Each point is reached from the start by the listed moves, each made once or not at all, plus a little noise. Is the number of moves made odd or even? Then give how often each move was made.

Moves:
(1): -9  43
(2): -40  -16
Start: 3  8
Points:
-7  53 => odd (1, 0)
-48  37 => even (1, 1)
4  8 => even (0, 0)

Moves:
(1): 26  7  16  9  1  11  -19  -13  0  4
(2): 8  18  -9  -3  -8  -6  -13  9  -4  9
(3): -5  -6  6  21  -5  -13  11  -2  -12  7
(4): 15  7  -7  -10  16  -15  6  -17  16  7
(5): 12  7  -14  9  16  -3  -1  11  -11  -3
(6): 0  -1  12  0  20  7  -5  -3  -12  12
(7): -11  35  16  5  8  -17  2  -7  3  -23
(8): 3  5  12  -8  -12  1  18  10  -5  8
(9): -9  -5  -5  5  11  -9  -6  18  18  7
Start: 3  -1  -1  11  1  15  4  -10  3  -10
Points:
3  0  9  39  30  -3  22  26  -17  20 => odd (0, 0, 1, 0, 1, 1, 0, 1, 1)
2  -2  12  11  20  20  0  -12  -8  4 => odd (0, 0, 0, 0, 0, 1, 0, 0, 0)
30  8  13  48  12  3  8  13  -5  14 => odd (1, 0, 1, 0, 1, 0, 0, 1, 1)
-9  47  1  17  13  -17  -14  10  21  -15 => odd (0, 1, 0, 0, 0, 0, 1, 0, 1)
32  60  25  52  32  -6  -20  -15  -31  -3 => even (1, 1, 1, 0, 1, 1, 1, 0, 0)
4  -5  4  27  43  -15  11  -14  15  23 => even (0, 0, 1, 1, 0, 1, 0, 0, 1)

Moves:
(1): -7  -4  -1  6  0  -4  -4  4  -7  7  2  0  -3  -1  -6  0  8  4  -1  4  -6  4
(2): -12  -4  -2  19  6  -11  2  -4  10  -5  -5  -8  -11  2  4  -6  -6  11  10  5  1  4
(3): -1  4  1  8  5  0  -4  -3  0  -2  4  6  -1  -7  -1  -1  -1  -6  -9  4  3  10
(4): 4  -11  1  0  -10  0  4  5  -5  7  8  15  -2  7  6  2  -5  3  -2  -9  0  -6
(5): -9  -6  5  4  -3  -3  -5  -6  12  -14  0  -2  0  -6  1  5  4  18  3  3  7  -1
(6): 7  5  7  9  4  4  -4  14  8  -1  -1  -1  -3  -7  -3  -9  -3  4  -4  7  -1  7
(7): 15  5  7  6  10  3  -4  3  -4  0  7  1  -6  -8  11  4  2  12  -6  -3  -15  1
(8): -6  5  4  -12  4  -1  -16  5  -1  -2  -15  0  0  4  9  4  10  -5  16  -15  5  7
(9): -13  9  9  3  0  10  7  9  2  -2  1  0  3  0  4  -3  -10  2  4  13  2  -1
(10): -7  12  -8  -6  -7  -7  1  -2  6  -3  -8  0  -1  -2  1  -2  3  6  1  1  6  2
(11): -5  2  4  1  -6  -1  8  -2  -1  4  3  -5  6  -4  0  -7  -3  -4  5  -1  -3  12
(12): -3  -2  1  -6  1  3  -1  -1  7  7  4  6  4  -5  7  -8  5  4  7  -1  0  -10
(13): 5  5  -1  9  0  -18  7  -3  15  0  10  -3  15  2  -5  -4  32  11  -19  -5  2  2
(14): 2  -7  -4  -2  4  -17  -4  4  -8  -4  7  -1  1  -2  -1  5  1  11  -3  -4  -10  -2
(15): -18  -7  -1  -7  12  11  13  -3  4  -12  -16  3  -4  4  -9  -11  -7  -10  -5  5  10  -3
(16): -1  -2  8  -8  2  -5  7  -8  -15  5  -4  -1  -4  -1  -9  4  2  -4  6  -7  3  -2
(17): 7  -7  6  -16  -7  7  -5  8  4  13  -5  -4  -3  3  22  -1  -5  -1  -4  5  13  2
(18): -16  -10  -6  6  -2  -5  3  -5  -6  -1  -8  -4  -5  -3  -13  3  -3  -11  -14  -8  -9  -10
(19): 6  -4  4  0  -8  10  -7  5  -12  14  -5  2  13  4  14  -12  -10  15  0  -1  5  -3
(20): -14  8  -10  -3  -2  -3  -2  1  7  2  13  -11  -2  -2  1  -2  -3  13  3  -8  13  5
Start: 6  4  -1  11  -2  14  -15  -14  -2  1  14  -13  -1  4  -4  -8  -4  6  -15  7  -5  -11
Points:
-25  21  21  60  13  -18  -6  -19  28  -23  12  -24  -11  -23  -15  -16  17  47  -42  14  -4  3 => even (0, 1, 1, 0, 1, 1, 1, 0, 1, 1, 0, 0, 1, 0, 0, 1, 0, 1, 0, 0)
-14  11  24  13  -9  7  -36  6  -10  32  -21  -26  -7  -2  26  -34  -8  27  5  8  22  34 => even (1, 1, 1, 0, 0, 1, 0, 1, 0, 1, 1, 0, 0, 0, 0, 1, 1, 0, 1, 0)
-40  25  7  56  25  -5  -31  6  27  7  27  -28  -9  -21  6  -28  27  44  -27  -1  -5  12 => odd (1, 1, 1, 0, 0, 1, 1, 1, 1, 0, 0, 1, 1, 0, 0, 0, 0, 1, 0, 1)
